Each row of a before or after table is a point. One or more steps were done to the points. Then noise was added and the rows were shuffled. The steps act on columns, c1 being the first. What was done? A step turns or swaps two columns, mirrors them in a line or flattens them onto one, adds a multiple of one to another, or multiplies or shifts one. Angles are multiples of 10 degrees, from the lower column toward the higher: turns from -170 to 170, lines from 10 to 170 but not 90. Use the fewest steps. Two steps may share a column if one is a turn and the other turns, adds or multiplies; they go together, in the order done. Otherwise the lowest column goes first.

Before (10 x 2)
.07; .14
-.30; -.09
.26; .22
-.27; -.57
.21; .03
.30; .20
-.08; -.04
.17; -.50
-.12; -.26
.02; .62
After (10 x 2)
-.46; .44
.49; -.18
.11; .20
-.13; -.30
.00; .33
-.06; .13
.11; -.25
.27; -.56
.00; -.10
.03; .36
Steps: turn c1 and c2 by 50 degrees

Before (13 x 6)
-.49; .50; .79; .24; .84; -.12
-.01; .19; .05; .12; .42; -.04
-.09; .53; -.18; -.21; .00; .03
.26; -.27; -.07; -.10; -.10; -.22
.02; -.03; -.14; -.11; .47; -.20
.09; .53; -.12; .07; -.19; -.36
-.27; -.47; .17; -.02; -.04; -.25
.11; -.37; -.22; .22; -.36; -.27
.23; -.23; -.12; .28; .18; .60
.10; -.06; -.21; -.07; -.16; .43
.23; -.02; .25; -.05; -.24; -.38
.15; -.35; .12; .28; -.04; -.20
.13; -.27; -.09; .30; .32; .03
After (13 x 6)
.24; -.04; -.25; -.06; .24; -.37
.15; -.35; -.05; .27; .11; -.19
.09; .53; -.20; .08; -.12; -.36
.02; -.04; .47; -.12; -.14; -.19
.11; -.38; -.37; .22; -.22; -.26
.12; -.27; .33; .30; -.10; .04
-.10; .53; -.01; -.21; -.17; .03
-.49; .50; .85; .22; .80; -.13
-.01; .16; .42; .11; .04; -.04
.27; -.27; -.11; -.10; -.07; -.21
.09; -.05; -.16; -.06; -.20; .41
-.28; -.47; -.05; -.01; .16; -.24
.24; -.22; .16; .28; -.12; .59
Steps: swap c3 and c5

Before (13 x 12)
.03; -.04; .05; -.02; -.08; -.08; -.12; -.23; .26; -.05; .29; -.17
.15; .05; -.12; .09; -.09; .20; -.07; -.10; .21; -.14; .17; .07
.13; .44; .10; .35; .18; -.26; -.28; -.01; -.17; .00; .16; -.12
.15; -.01; -.03; -.07; .02; -.03; .03; .09; .03; .16; .21; .18
-.01; .06; .03; .31; -.05; -.02; .09; .09; .75; -.01; .14; .05
-.05; .08; -.10; -.12; .18; .12; .12; .06; -.16; -.16; .27; -.17
.10; .48; -.32; -.03; -.13; -.11; .10; .05; .00; .35; .06; .08
.13; -.06; .00; .04; .18; .01; .11; -.41; -.13; .04; .19; -.13
.01; -.10; -.56; -.01; -.01; -.05; .08; .02; -.13; -.13; .18; -.02
.11; -.05; .04; -.07; .10; -.03; -.07; -.08; -.04; -.15; -.07; -.18
-.36; -.04; .06; -.13; .00; .00; .15; -.12; -.23; -.08; -.01; .57
-.01; .27; -.03; .24; -.12; .06; -.05; .07; .00; .50; .13; -.06
.10; .44; -.05; -.12; .50; -.08; -.65; -.01; -.09; .26; -.05; -.09
After (13 x 12)
.22; .06; -.03; -.24; -.52; -.19; -.65; -.04; -.18; .27; .03; -.09
-.01; -.10; .11; .25; .03; .03; .08; -.03; .94; -.03; -.12; -.25
.19; .03; -.06; -.05; -.13; -.03; -.06; .08; -.13; -.16; .07; -.15
.24; -.05; .13; .18; -.28; .14; -.27; .12; -.24; .05; -.09; -.04
.30; .00; -.12; .06; .20; -.14; -.08; .02; .30; -.16; -.20; -.01
-.08; .05; .02; -.12; -.12; -.19; .13; -.05; -.28; -.13; -.30; -.08
.22; .07; -.20; -.19; .03; .14; .10; -.21; .07; .36; -.17; .08
.28; .00; -.21; .08; -.16; -.09; .10; .37; -.20; .02; -.16; -.07
.04; .00; -.04; .00; .04; .12; -.15; .25; .24; -.02; -.29; -.24
-.74; .02; -.05; -.09; .01; .00; .15; .14; -.04; -.09; .05; .64
.02; -.03; -.32; .02; -.03; .05; .08; -.31; -.16; -.15; -.40; .03
.32; -.01; .09; -.06; -.04; .02; .03; -.04; .09; .17; -.19; .19
.01; -.03; .05; .14; .12; .01; -.06; -.01; -.04; .50; -.12; -.05
Steps: multiply c1 by 2; flatten c2 and c4 onto the line at 110 degrees; turn c3 and c11 by 160 degrees; turn c3 and c8 by -140 degrees; turn c5 and c6 by -150 degrees; turn c9 and c12 by -20 degrees; multiply c9 by 1.3

Before (8 x 24)
.16; .16; .37; .26; -.37; .12; -.07; .40; .08; .00; -.71; .21; -.39; .28; -.03; .04; .06; .40; -.39; -.12; -.33; -.60; .00; -.37
.19; .39; .15; .29; -.14; .42; -.22; .07; .35; .13; .20; -.44; -.37; -.25; -.25; .08; .29; -.21; .16; -.32; .25; -.01; -.32; .34
-.03; .18; .37; .34; .06; -.40; -.31; .28; .10; -.40; -.21; -.02; .56; .19; -.27; .24; -.34; .21; .18; -.27; -.19; -.33; -.50; .28
.29; .24; .13; .02; .14; -.10; -.29; -.26; .02; .36; .14; -.24; .52; -.18; .65; .04; .39; .01; -.02; .43; -.08; -.39; .06; -.43
.28; -.19; .05; -.22; -.42; .27; -.37; -.17; -.15; .34; .02; .16; .21; .18; .55; .29; -.09; -.44; -.09; .41; .24; -.37; .08; .25
.24; .06; .21; -.56; -.46; .03; -.08; -.34; .09; -.22; -.20; .04; -.17; .30; .50; -.13; -.38; -.07; -.16; -.27; .23; -.48; .11; -.01
-.02; .06; -.41; -.02; .07; -.49; -.45; .28; -.18; .02; .17; -.32; -.39; -.17; -.13; .01; .35; .30; -.12; .46; .03; .31; .29; .35
.62; .46; -.45; -.26; -.43; -.10; -.30; -.52; .17; .18; .05; .05; .35; -.12; -.03; -.25; -.34; .22; .13; .00; .13; .31; .17; -.16
After (8 x 24)
-.32; .46; -.46; -.04; -.21; -.13; -.44; -.48; .18; .14; .62; .07; .62; -.14; .07; -.31; -.31; .21; .09; .07; .17; .27; .18; -.17
-.54; .24; .10; -.20; .25; -.04; -.12; -.26; -.02; .30; .75; -.26; .31; -.20; .59; .09; .36; .00; -.09; .42; -.06; -.42; .05; -.38
-.24; -.18; .09; -.24; -.16; .34; -.39; -.23; -.16; .31; .58; .14; .32; .23; .55; .32; -.14; -.41; -.03; .43; .25; -.36; .12; .27
.42; .14; .37; .04; -.25; .18; -.25; .38; .05; .05; -.08; .19; .19; .26; -.16; .02; .02; .44; -.13; -.10; -.30; -.65; -.03; -.40
-.57; .17; .38; .14; .17; -.41; -.12; .32; .09; -.37; .40; -.02; -.05; .16; -.39; .29; -.34; .24; .08; -.27; -.21; -.32; -.51; .31
.22; .09; .24; -.21; -.32; .02; -.32; -.31; .13; -.21; .33; .03; .19; .27; .58; -.17; -.37; -.05; -.04; -.26; .24; -.43; .14; -.02
.41; .39; .16; .11; .02; .39; -.20; .09; .34; .14; .80; -.47; .21; -.28; -.33; .04; .29; -.18; .11; -.30; .21; -.03; -.33; .33
.34; .06; -.39; .04; .28; -.45; -.20; .29; -.17; .03; .76; -.31; -.03; -.22; -.13; -.01; .37; .30; -.05; .49; .04; .31; .25; .33
Steps: turn c1 and c13 by 90 degrees; flatten c4 and c15 onto the line at 110 degrees; multiply c7 by 0.7; turn c5 and c7 by 40 degrees; shift c11 by .60; multiply c19 by 0.4
